Each row is a point. The points of each table are mixes of a few directions, plus a little noise. How many directions does each table use, and how many do they share? Where both have some left over, give the other angles between the two spaces (their principal angles), to ten degrees, smallest first.

First:
[[ 47  47 -15]
 [ 42  44 -13]
 [-13 -13   5]
 [-46 -45  13]
 [-31 -32  10]]
Second (4 x 3):
[[ -1  -6   2]
 [  3  33 -17]
 [ -7 -78  38]
 [  6  50 -25]]
Directions: first 1, second 1, shared 0; angles 40

First:
[[-21  45  -5   8  16 -10]
 [ 16  26   6  37 -18 -16]
 [ 26  34  20   6 -58  24]
 [ 19 -42  14  19  -3   4]
 [ 34  17 -23 -20 -64 -14]
 [-40 -31 -25 -70  44  12]
 [-34 -50  14  21  82   1]]
Second (7 x 6):
[[-12   1 -44   0  30  24]
 [ 47  16   2  10   1 -10]
 [-23 -15  54  -6 -37 -21]
 [-31   0 -80  -2  53  43]
 [-32 -13  25  -7 -18  -5]
 [ 58  23 -34  12  26   4]
 [-13 -12  79  -6 -54 -34]]
Directions: first 4, second 2, shared 0; angles 40, 70

First (8 x 9):
[[-11  38  48  48  33  16  -3   3 -21]
 [ 14  -2 -13 -20 -27  -3  -1  -8  -5]
 [ 15 -21 -33 -37 -36 -10   1  -8   7]
 [-15  27  41  45  38  14  -1   7 -10]
 [ 22 -27 -44 -52 -49 -15   2 -12  10]
 [-34 -10  16  34  60   0   1  21  22]
 [ -1  63  66  58  24  26  -5  -2 -43]
 [  9 -70 -79 -76 -42 -30   6  -4  43]]
Second (8 x 9):
[[ 21  10  -6 -18 -36   2   0 -12 -18]
 [-46 -22  13  38  79  -4   1  26  38]
 [ 27  16  -5 -22 -50  -6 -12 -23 -17]
 [ 32   2 -20 -27 -37  34  42  12 -47]
 [-14  13  20  12  -5 -50 -65 -39  42]
 [-61 -16  28  51  85 -37 -41   4  71]
 [ 18  -5 -16 -15 -11  35  44  22 -36]
 [ 23   1 -14 -19 -26  25  31  10 -34]]
Directions: first 2, second 2, shared 1; angles 90

First (11 x 11):
[[  1   2 -17 -36  -5  -5   2  -2 -44  11 -17]
 [ -8   2 -18 -50  -8 -21  -1   6 -47  11 -16]
 [ 15   1  -8  -4  -1  19   5 -14 -25   8 -14]
 [-26  -7 -31 -19   0 -39  21  19 -34 -20  22]
 [  6  10  28 -24  -7   5 -29   0  23  25 -27]
 [  0 -12 -16  70  14  13  32  -3  16 -36  43]
 [-12   5   5 -39  -7 -24 -14  14  -5  12 -11]
 [  6  -1  21  41   6  17  -4  -3  47  -6  12]
 [ 11 -13  -8  95  18  33  32 -14  34 -38  45]
 [ 11   7  10 -31  -7   9 -17  -8 -11  23 -30]
 [ -2   6  32  -2  -2  -3 -25   7  46  13  -7]]
Second (11 x 11):
[[-25  18  15  12   7  21  11 -11 -20  26 -30]
 [ 48 -33 -34  -7  -9 -28  -7  13  25 -51  58]
 [  1  -1  13 -32  -9 -24 -25  16  24   4  -1]
 [ 19 -13 -17   5  -1  -5   3   1   4 -21  23]
 [ 38 -26 -25 -11  -8 -26 -10  13  24 -39  45]
 [-17  12   2  27  10  28  22 -17 -27  14 -19]
 [  4  -3  11 -34 -10 -27 -26  17  27   1   3]
 [  9  -6 -30  54  14  36  42 -24 -36 -19  14]
 [-34  24  20  15   9  27  13 -14 -25  34 -40]
 [-42  29  40 -16   1   8 -11  -1  -6  49 -53]
 [  1  -1   5 -14  -4 -11 -11   7  11   1   1]]
Directions: first 3, second 2, shared 1; angles 60

First (8 x 14):
[[ -7 -20 -33 -16 -12  -6 -15  -9 -13  42  19  33  25  22]
 [ 70  32 -24   7  51  61  13  -9  26   8  -6 -29  -7  -5]
 [ 19  -5 -37 -10  10  21  -8  -9  -1  38  14  17  19  18]
 [-48 -16  30   1 -33 -44  -4   8 -14 -22  -3   9  -4  -6]
 [ 95  27 -66  -3  64  84   5 -20  26  52   9 -11  14  16]
 [-32   4  50  12 -17 -30   8  12  -1 -47 -17 -19 -24 -23]
 [-35  -3  41   8 -22 -32   3  11  -4 -38 -11 -10 -17 -14]
 [-60 -18  41   0 -39 -55  -4  12 -18 -32  -4   8  -8  -9]]
Second:
[[ 51  36  11  18  41  43  20   1  26 -25 -19 -43 -23 -20]
 [-11 -10  -5  -6  -9 -10  -5  -2  -7   8   7  13   8   5]
 [-82 -15  73  10 -53 -74   1  22 -17 -65 -17  -5 -23 -24]
 [-18 -37 -56 -29 -22 -11 -26 -14 -25  70  33  59  44  39]
 [ 80  52   5  24  64  68  27  -1  40 -27 -24 -59 -29 -24]
 [ -8  -9  -8  -5  -8  -5  -5  -2  -6  12   7  13   8   8]
 [  3  -4 -12  -5   0   3  -3  -2  -3  13   5   7   7   6]
 [-14 -12  -9  -8 -12 -12  -7  -2  -9  13   7  16  10   8]]
Directions: first 2, second 2, shared 2

First (10 x 20):
[[-56 -19 -29 -11  76 -36  71  24  10   1  61  36 -33  27   6  -2 -53  59
   63 -95]
 [-50  -8  -7   1  15 -32  10 -18  17  11  20  -5  -6   1 -16  20 -35  11
   59 -68]
 [ 26   2   1  -3   0  17   4  15 -10  -7  -5   8   0   3  11 -14  16   1
  -31  32]
 [  7  -3  -8  -6  24   5  24  20  -6  -6  14  18 -10  11  12 -13  -2  18
   -9   0]
 [-51   6  21  19 -66 -34 -71 -77  29  27 -32 -60  28 -35 -47  53 -16 -53
   64 -42]
 [  2   7  14   9 -40   1 -40 -28   5   7 -26 -27  17 -17 -15  15  11 -31
    0  15]
 [ 32   1  -3  -5  14  21  17  28 -14 -11   2  18  -5  10  19 -22  16  11
  -38  35]
 [ 46   6   4  -3  -7  30  -2  21 -17 -11 -14   8   3   2  17 -21  30  -4
  -55  60]
 [ 26   9  13   5 -33  16 -31 -10  -5  -1 -27 -15  14 -12  -2   0  24 -26
  -29  44]
 [ 19  -1  -5  -6  17  13  20  24 -10  -9   7  17  -7  10  15 -17   8  14
  -23  19]]
Second:
[[ -1   5  53 -22 -38  -9  25 -21  -9  15  -9  26 -21  -3   6  -9 -38 -29
   30  10]
 [ 37  25  23 -23 -21   3  27  -4 -33  -7  34   8  20  32  12 -17  -8  -3
  -26  34]
 [-16  26 -36 -30  12 -18  22 -20  41  22  23  -3 -22  26  -6  35   2  -5
    5   0]
 [-37  11 -78  14  36 -22 -34 -18  43   5  31 -55  27  15 -31  53  29  22
    4 -48]
 [ -7 -49 -17  41  41  33 -30  53  13 -15 -65  15 -30 -52  10 -21  31  18
  -11  -3]
 [ -2  41   2 -36 -25 -29  25 -45   4  18  51 -13  14  42 -11  26 -21 -15
   12  -1]
 [ 21 -41  54  50 -20  25 -38  27 -62 -36 -32  -1  41 -39   6 -50  -5   8
   -5  -6]
 [  6 -18  -1   7  17  18   3  29   6  -3 -32  23 -29 -19  14 -16  12   4
   -9  16]]
Directions: first 2, second 4, shared 1; angles 70

First (10 x 24):
[[  0  19 -38  42  27  19 -22 -13 -38  66  14 -17  -3 -42  20  42  -8 -61
   14  28 -25 -10 -13   2]
 [  5  64   0  35  31 -22   7 -28  -8  10  33   6  -3   6 -16  21  30   6
  -39 -57  35  33  12  36]
 [-36 -80  45 -29 -51 -18  26   3  17 -46 -17  35  12  12   8  -9 -20  18
   32  44  16 -32  30  -3]
 [ 28  26  13  -2   5  -5 -19 -10  -9  19   4 -10 -28   1   1  -2  30  -6
  -31 -34 -16  19  13  -1]
 [-95 -46   6  68  -9 -19  64 -30 -10 -25  22  57  64 -30  11  44 -52  -3
   65  66  80 -34  29  48]
 [ 29   9 -11  -5   4  14  -9  14   7 -16 -15 -19  -7  -7 -26 -43   5  30
   -3 -17  -2  30 -19 -12]
 [-32   3   5 -20  -8  35   5  12  15  -9 -18 -13  17  16  62 -22 -27   1
    5  11 -43 -51  14 -35]
 [ 46 -11   4 -25 -12   1 -24  14   2  -3 -19 -15 -30  -4 -27 -34  19  14
  -10 -13 -17  30 -12 -17]
 [ 29   8 -16 -56   6   4 -17  31  23   2  -6 -19 -11  43  -9   1   7  -3
  -24 -13 -30  -7 -35 -22]
 [ 26   8  -9  -8   8  -7  -9   7   2   3   3  -6 -11   6 -26   0  15   3
  -11 -15   4  21 -17   4]]
Second (9 x 24):
[[ 22   3 -36 -28  26 -35   9   9  19   0  21  10   8  50 -53  46  17  -7
  -17   0  44   8 -55  38]
 [ -6  10   8  -4  -2 -11   7  25   9  -4  31  11  -1  -4 -43  36  -2   1
   -4 -31  17  36  -9  -5]
 [ 27 -28  43 -15 -36 -20  -9  29   2 -22   9  11 -30 -29 -69  -6  15  24
   -2 -38   8  73  10 -20]
 [ 13 -24  32  -5 -28  21 -16 -11  -7 -15 -42 -12 -19 -18  42 -71   4  22
    7  11 -36 -11  38 -24]
 [-21  35 -45 -11  39  -5  19   0  20   8  19   0  34  54  14  45  -9 -16
  -16   4  16 -40 -37  24]
 [ 42 -27 -45  14  22 -28  -9 -36 -24  26 -15   4  -5   6 -20  11  22 -24
    9  58  34 -12 -38  56]
 [-68  54  22   8   2  34  20  35  19  -9  35  -3  28  -5  33  30 -37   1
   -6 -54 -27  -5  27 -47]
 [  5 -26  29  16 -26  23 -19 -20 -19  -3 -40 -12 -19 -38  44 -67   1  12
   16  19 -36  -8  43 -23]
 [-13  -1 -10  26   6  21  -3 -29 -19  15 -22 -10   6 -16  56 -24  -9 -12
   14  35 -19 -39  16   3]]
Directions: first 6, second 4, shared 3; angles 70

First, 11 rows:
[[-29  30   5  17 -22  -1 -13   1  -3   4  14 -12  24   1  10  17  -7 -21
   11 -15  -4  -1  -5  12   6 -15  13  -6 -17  12  -5   7]
 [ 24 -24  -4 -14  18   1  10  -1   2  -3 -12   9 -19   0  -8 -14   6  17
   -9  12   3   1   4 -10  -5  12 -11   5  14 -10   4  -6]
 [ 94 -95 -16 -55  69   3  41  -3  10 -12 -46  38 -76  -2 -33 -56  23  69
  -34  46  12   2  15 -38 -18  47 -42  20  55 -40  16 -24]
 [ 67 -68 -11 -39  49   2  29  -2   7  -8 -32  27 -54  -1 -23 -40  17  49
  -24  33   9   2  11 -27 -13  33 -30  15  39 -28  11 -17]
 [-70  71  12  41 -51  -2 -30   2  -7   9  34 -28  57   1  24  42 -17 -51
   25 -34  -9  -2 -11  28  13 -35  31 -15 -41  30 -12  18]
 [ 34 -34  -6 -20  25   1  15  -1   3  -4 -16  14 -27  -1 -12 -20   8  25
  -12  17   4   1   6 -14  -6  17 -15   7  20 -14   6  -9]
 [-11  11   2   6  -8   0  -5   0  -1   1   5  -4   9   0   4   7  -3  -8
    4  -5  -1   0  -2   4   2  -5   5  -2  -6   5  -2   3]
 [-23  23   4  13 -17  -1 -10   1  -2   3  11  -9  19   0   8  14  -6 -17
    8 -11  -3  -1  -4   9   4 -11  10  -5 -13  10  -4   6]
 [ 32 -33  -6 -19  24   1  14  -1   3  -4 -16  13 -26  -1 -11 -19   8  24
  -12  16   4   1   5 -13  -6  16 -14   7  19 -14   5  -8]
 [-36  37   6  21 -27  -1 -16   1  -4   4  18 -15  30   1  13  22  -9 -27
   13 -18  -5  -1  -6  15   7 -18  16  -8 -21  15  -6   9]
 [-81  82  14  48 -60  -3 -36   3  -8  10  39 -33  66   2  28  49 -20 -60
   29 -40 -11  -2 -13  33  16 -41  36 -17 -48  34 -14  21]]
Second, 11 rows:
[[ 25  17 -15   1   0 -10  17  -2   7  14  18   4 -16  14  23  19  -8 -13
  -16   0  10  10  12  26  -4  18   6   7  16   6  20   2]
 [-11 -72  19 -41 -31 -24 -22  25   1  57 -11 -34  30 -45 -29 -35 -21   9
  -36   8 -30 -15 -35  -3 -22  -2 -37 -18  -1  -4 -29 -19]
 [ 22  31 -16  11  11  -2  19  -7   4  -1  15  10 -26  27  25  33   3 -13
   -4  -2  17  11  21  25   4  16  14  13  13   3  22  10]
 [-21  45   7  27  12  35  -8 -19  -5 -79 -11  34  19   1  -6 -36  23  20
   59 -13  10   2   6 -58  18 -31  29  -3 -22   4  -3  -9]
 [ 46  16 -25  -4  -2 -27  32   5  11  49  32  -5 -36  26  42  52 -17 -29
  -44   4  16  18  21  64 -13  43   3  14  36   6  35  11]
 [ 22  36 -14  12   7   0  18  -6   5  -8  17  16 -15  19  25  15   1 -11
   -1  -4  14  13  18  14   2  13  18   7  13   7  23   2]
 [-35  47   3  45  41  49  -7 -30 -12 -94 -22  29 -11  29 -14   9  40  18
   76  -7  17  -4  18 -43  38 -33  30  10 -35  -9  -7  24]
 [ 15 -32   2 -29 -24 -26   1  19   6  50   9 -16  12 -23   2 -14 -22  -6
  -39   4 -14  -1 -15  17 -21  15 -19  -7  15   4  -1 -17]
 [-28  36   9  30  20  37 -11 -21  -9 -80 -17  28  10   9 -13 -23  28  20
   62  -8   9  -3   6 -54  25 -35  24   1 -27  -2  -9   3]
 [-31 -84  23 -27 -10 -10 -29  18  -8  47 -27 -41  12 -29 -45  -2  -7  10
  -22  13 -28 -26 -31   5  -9  -7 -43 -10 -18 -17 -40  10]
 [  0 -45  10 -28 -23 -22  -8  18   3  45  -2 -21  18 -28 -10 -20 -18   0
  -32   5 -17  -6 -22   7 -18   6 -23 -11   5   1 -11 -15]]
Directions: first 1, second 3, shared 0; angles 80

First (9 x 32):
[[-73 -20  48  -7   3  28 -54 -39  28 -16  -8  37  35  15 -23  -7  17 -38
  -16  35 -32 -45  -3  13  67  23   9 -51 -39   5  11 -30]
 [-30  -2  18  -2  -7   0 -46 -13  -2  -4 -13   2  13  10   2  -5  13  -5
    4   6 -10   8   0  13  17   7  -7 -24 -24  17  23 -19]
 [ 13 -17   1  11   0 -20 -22  54 -23   8 -37  -9  -8  -4  19 -47  14  29
   35 -37   1  87  10  36  -6  12 -13   7   3  32  92   5]
 [-16 -47  25   9  19  15   0  53  15  -5 -33  42   7  -6 -14 -70  14  -5
   19 -18 -23  39   6  41  53  35  12  -7   3  13  95   9]
 [-25  18   9  -8  -8   7 -20 -50   7  -7  20  -3  14  11  -6  39  -2 -17
  -22  30  -3 -52  -6 -20   3  -7   2 -19 -20  -9 -56 -19]
 [-15  14   1  -8  -1  20  16 -48  21  -7  31   7   9   4 -16  40 -11 -26
  -28  34  -2 -74  -7 -29   6  -8  10  -9  -5 -26 -78  -6]
 [ 67  31 -47   4  -7 -24  48  12 -25  14  19 -42 -30 -10  21  30 -19  29
    5 -20  33  16  -1 -27 -70 -31  -8  45  32 -12 -47  22]
 [ 51  31 -35   5 -15 -38   2  14 -41  15   1 -53 -26  -3  35  21  -6  40
   18 -29  31  55   2 -11 -71 -27 -22  30  14  12  -4   8]
 [ 30  -6 -19   3  14  16  75  17  19   0  21  18 -12 -14 -16   0 -20  -6
  -12   0   3 -34  -2 -16  -1   0  19  31  33 -32 -36  29]]
Second:
[[ -5   4  22  27 -27  -1  -2  36   2  -1   3  22 -12  -1  16 -25  28 -10
   14  -5 -14  40  31  30  12  -8  -6  -5  -7 -11  22  26]
 [ -8  11  17  33 -28  -2  -1  57 -17  -6   5  16 -22  -4  36 -28  40  -4
   22 -10  -7  58  45  47  -3 -22 -18  -3  -9 -16  27  40]
 [  6  10 -41 -34  42   0   6 -11 -42 -11  -1 -44  -5  -4  12  29 -20  26
   -4   1  36 -26 -16 -12 -51 -17 -16   8   9  12 -23 -12]
 [-19  34 -17  28 -72 -17 -23  24 -42 -28   2  -5 -30  37  30 -15  80 -28
   56 -11   6  65  39  51  -6 -21 -43 -23 -16   3  22  42]
 [  9 -28  77  39  30  18  31  85  42  33   6  56  -3 -59  24 -48 -26  21
  -31  -7 -37  34  43  26  22  -9  32  20   2 -41  30  25]
 [  0 -20  19   2 -32  -2 -14 -73  69  15  -6  30  37  23 -64   7 -14 -35
  -16  13 -34 -40 -41 -42  71  53  36 -11  -2  15  -6 -37]
 [ -3  -6   3   2 -32  -6 -15 -48  33   1  -2  14  18  24 -36   6   6 -28
    1   7 -17 -17 -22 -21  41  29  13 -12  -4  12  -3 -18]
 [ 10 -10   1 -17  56  10  20  16  -6   8   1 -10   1 -30  10   7 -39  31
  -25   1  11 -22  -5 -12 -27 -10   9  18  10  -8 -11  -9]
 [  9 -13 -19 -34  29   2   1 -58  16   5  -5 -18  23   2 -36  30 -42   5
  -24  10   7 -59 -47 -48   2  23  18   4   9  17 -28 -42]
 [  4  16 -60 -46  37  -4  -1 -30 -55 -20  -3 -61  -7   9   8  40 -15  24
    3   2  46 -34 -25 -19 -61 -16 -24   4  10  20 -30 -18]]
Directions: first 3, second 3, shared 0; angles 40, 50, 60

First (9 x 32):
[[  7  21 -12  46   1 -26   1 -36 -59  17  -4 -17  32   5  58  -6   3 -27
   -2 -15 -11  -1  28  10 -33  18  15 -12  -5  -2   4   4]
 [ -7  16 -15  46   3 -30 -11 -46 -59  12 -11 -19  48   2  56  -5   6 -24
  -10 -26   1  -9  15 -10 -39  11   2 -15  -6  -8   9   3]
 [  1 -12  10 -32  -2  20   4  30  41 -10   6  13 -29  -2 -39   4  -3  17
    5  15   3   4 -14   2  25  -9  -5  10   4   4  -5  -2]
 [ -1 -29  21 -73  -3  44   7  65  93 -23  12  29 -63  -6 -90   9  -7  40
    9  32   9   8 -35  -1  56 -23 -14  21   8   7 -10  -5]
 [ 20  19  -4  32  -2 -13  14 -13 -40  18   4  -9   6   8  42  -6  -2 -22
    7   1 -21   8  33  28 -15  20  25  -5  -2   6  -2   4]
 [  0 -14  10 -35  -2  21   3  31  44 -11   6  14 -30  -3 -43   4  -3  19
    4  15   4   4 -16   0  27 -11  -6  10   4   3  -5  -3]
 [-36 -27   2 -40   4  13 -28   6  49 -26 -10   8   6 -12 -52   8   5  29
  -15 -10  36 -16 -51 -51  13 -31 -42   3   2 -12   7  -6]
 [  2   9  -6  21   1 -12  -1 -18 -27   7  -3  -8  17   2  26  -3   2 -12
   -2  -8  -4  -2  11   2 -16   7   5  -6  -2  -1   2   2]
 [ 14  18  -6  34  -1 -16   9 -18 -42  16   1 -10  13   6  43  -5   0 -22
    4  -4 -16   5  29  21 -19  18  20  -7  -3   3   0   4]]
Second:
[[ 22  20   3   7  -8  12  13  24 -23  20   0  -9 -12   6  36  -1 -12   4
   29  -5 -23  19  32  44  -4   3  32   0   5  16   3 -11]
 [-23  -5  -6   6   7   3 -19  -2   9   0  -9   3  -6  -6 -14   6  14   6
    8 -10   3  -1  -3 -20 -11 -10  -1   1  -1  10  -1 -15]
 [-23 -10   6  -4 -22   0 -38  31   2 -16  -6   3   8 -12   0  -6   4   9
   26 -45   6  -4 -13   8   0   1   7 -24   3  17  -8 -12]
 [ 10  11 -14  35  38  -1  26 -30   4  27   0   5 -35  10 -14  13  18 -16
  -11  50 -27  14  32 -17 -20   4  15  34 -10   4  -5  -5]
 [  1   6  -6  34  14  -2   6  -2  -2  19   1  11 -33   2  -9   4  20 -15
   15  18 -28  15  29   5 -13  13  30  10  -6  18 -14  -9]
 [-13 -15  14  11 -16  -7 -31  15  12  -8   2  19  12 -13 -17  -2  12   0
    0 -18  -1   2 -17  -7   8  14   3 -14  -3   3 -15   9]
 [-35 -21 -18 -32 -11 -16 -21 -14  -1 -56   8  -8 -16   8 -19 -33   2 -30
   24 -30  33 -47 -15   7  19  11 -30 -37   8  19  -8  -3]
 [ 21   6  18 -13 -22   6   1  26  -9   3   3  -3  28  -5  26   0 -22  15
    0 -17   1  10  -8  26  12  -1   2  -8   5  -9   6  10]
 [-14   3  -1  -9  -2  12 -13  12   1   3 -14 -10  14  -7  10   9  -5  25
    8 -23  10   1  -9 -11 -11 -26  -5   0   4   0  13 -18]
 [ 91  14  45 -56 -32   2  63   4 -11  14  26 -11  95   0  53   2 -75  27
  -88  36  19  15 -46  28  49   4 -38  13   5 -86  30  75]
 [-35  -7 -41  23  59  -7   9 -66  18  -2  -9   1 -54  15 -52   7  39 -27
  -10  44   4 -19  16 -62 -29 -10 -18  28  -9  13  -3 -20]]
Directions: first 2, second 5, shared 1; angles 80
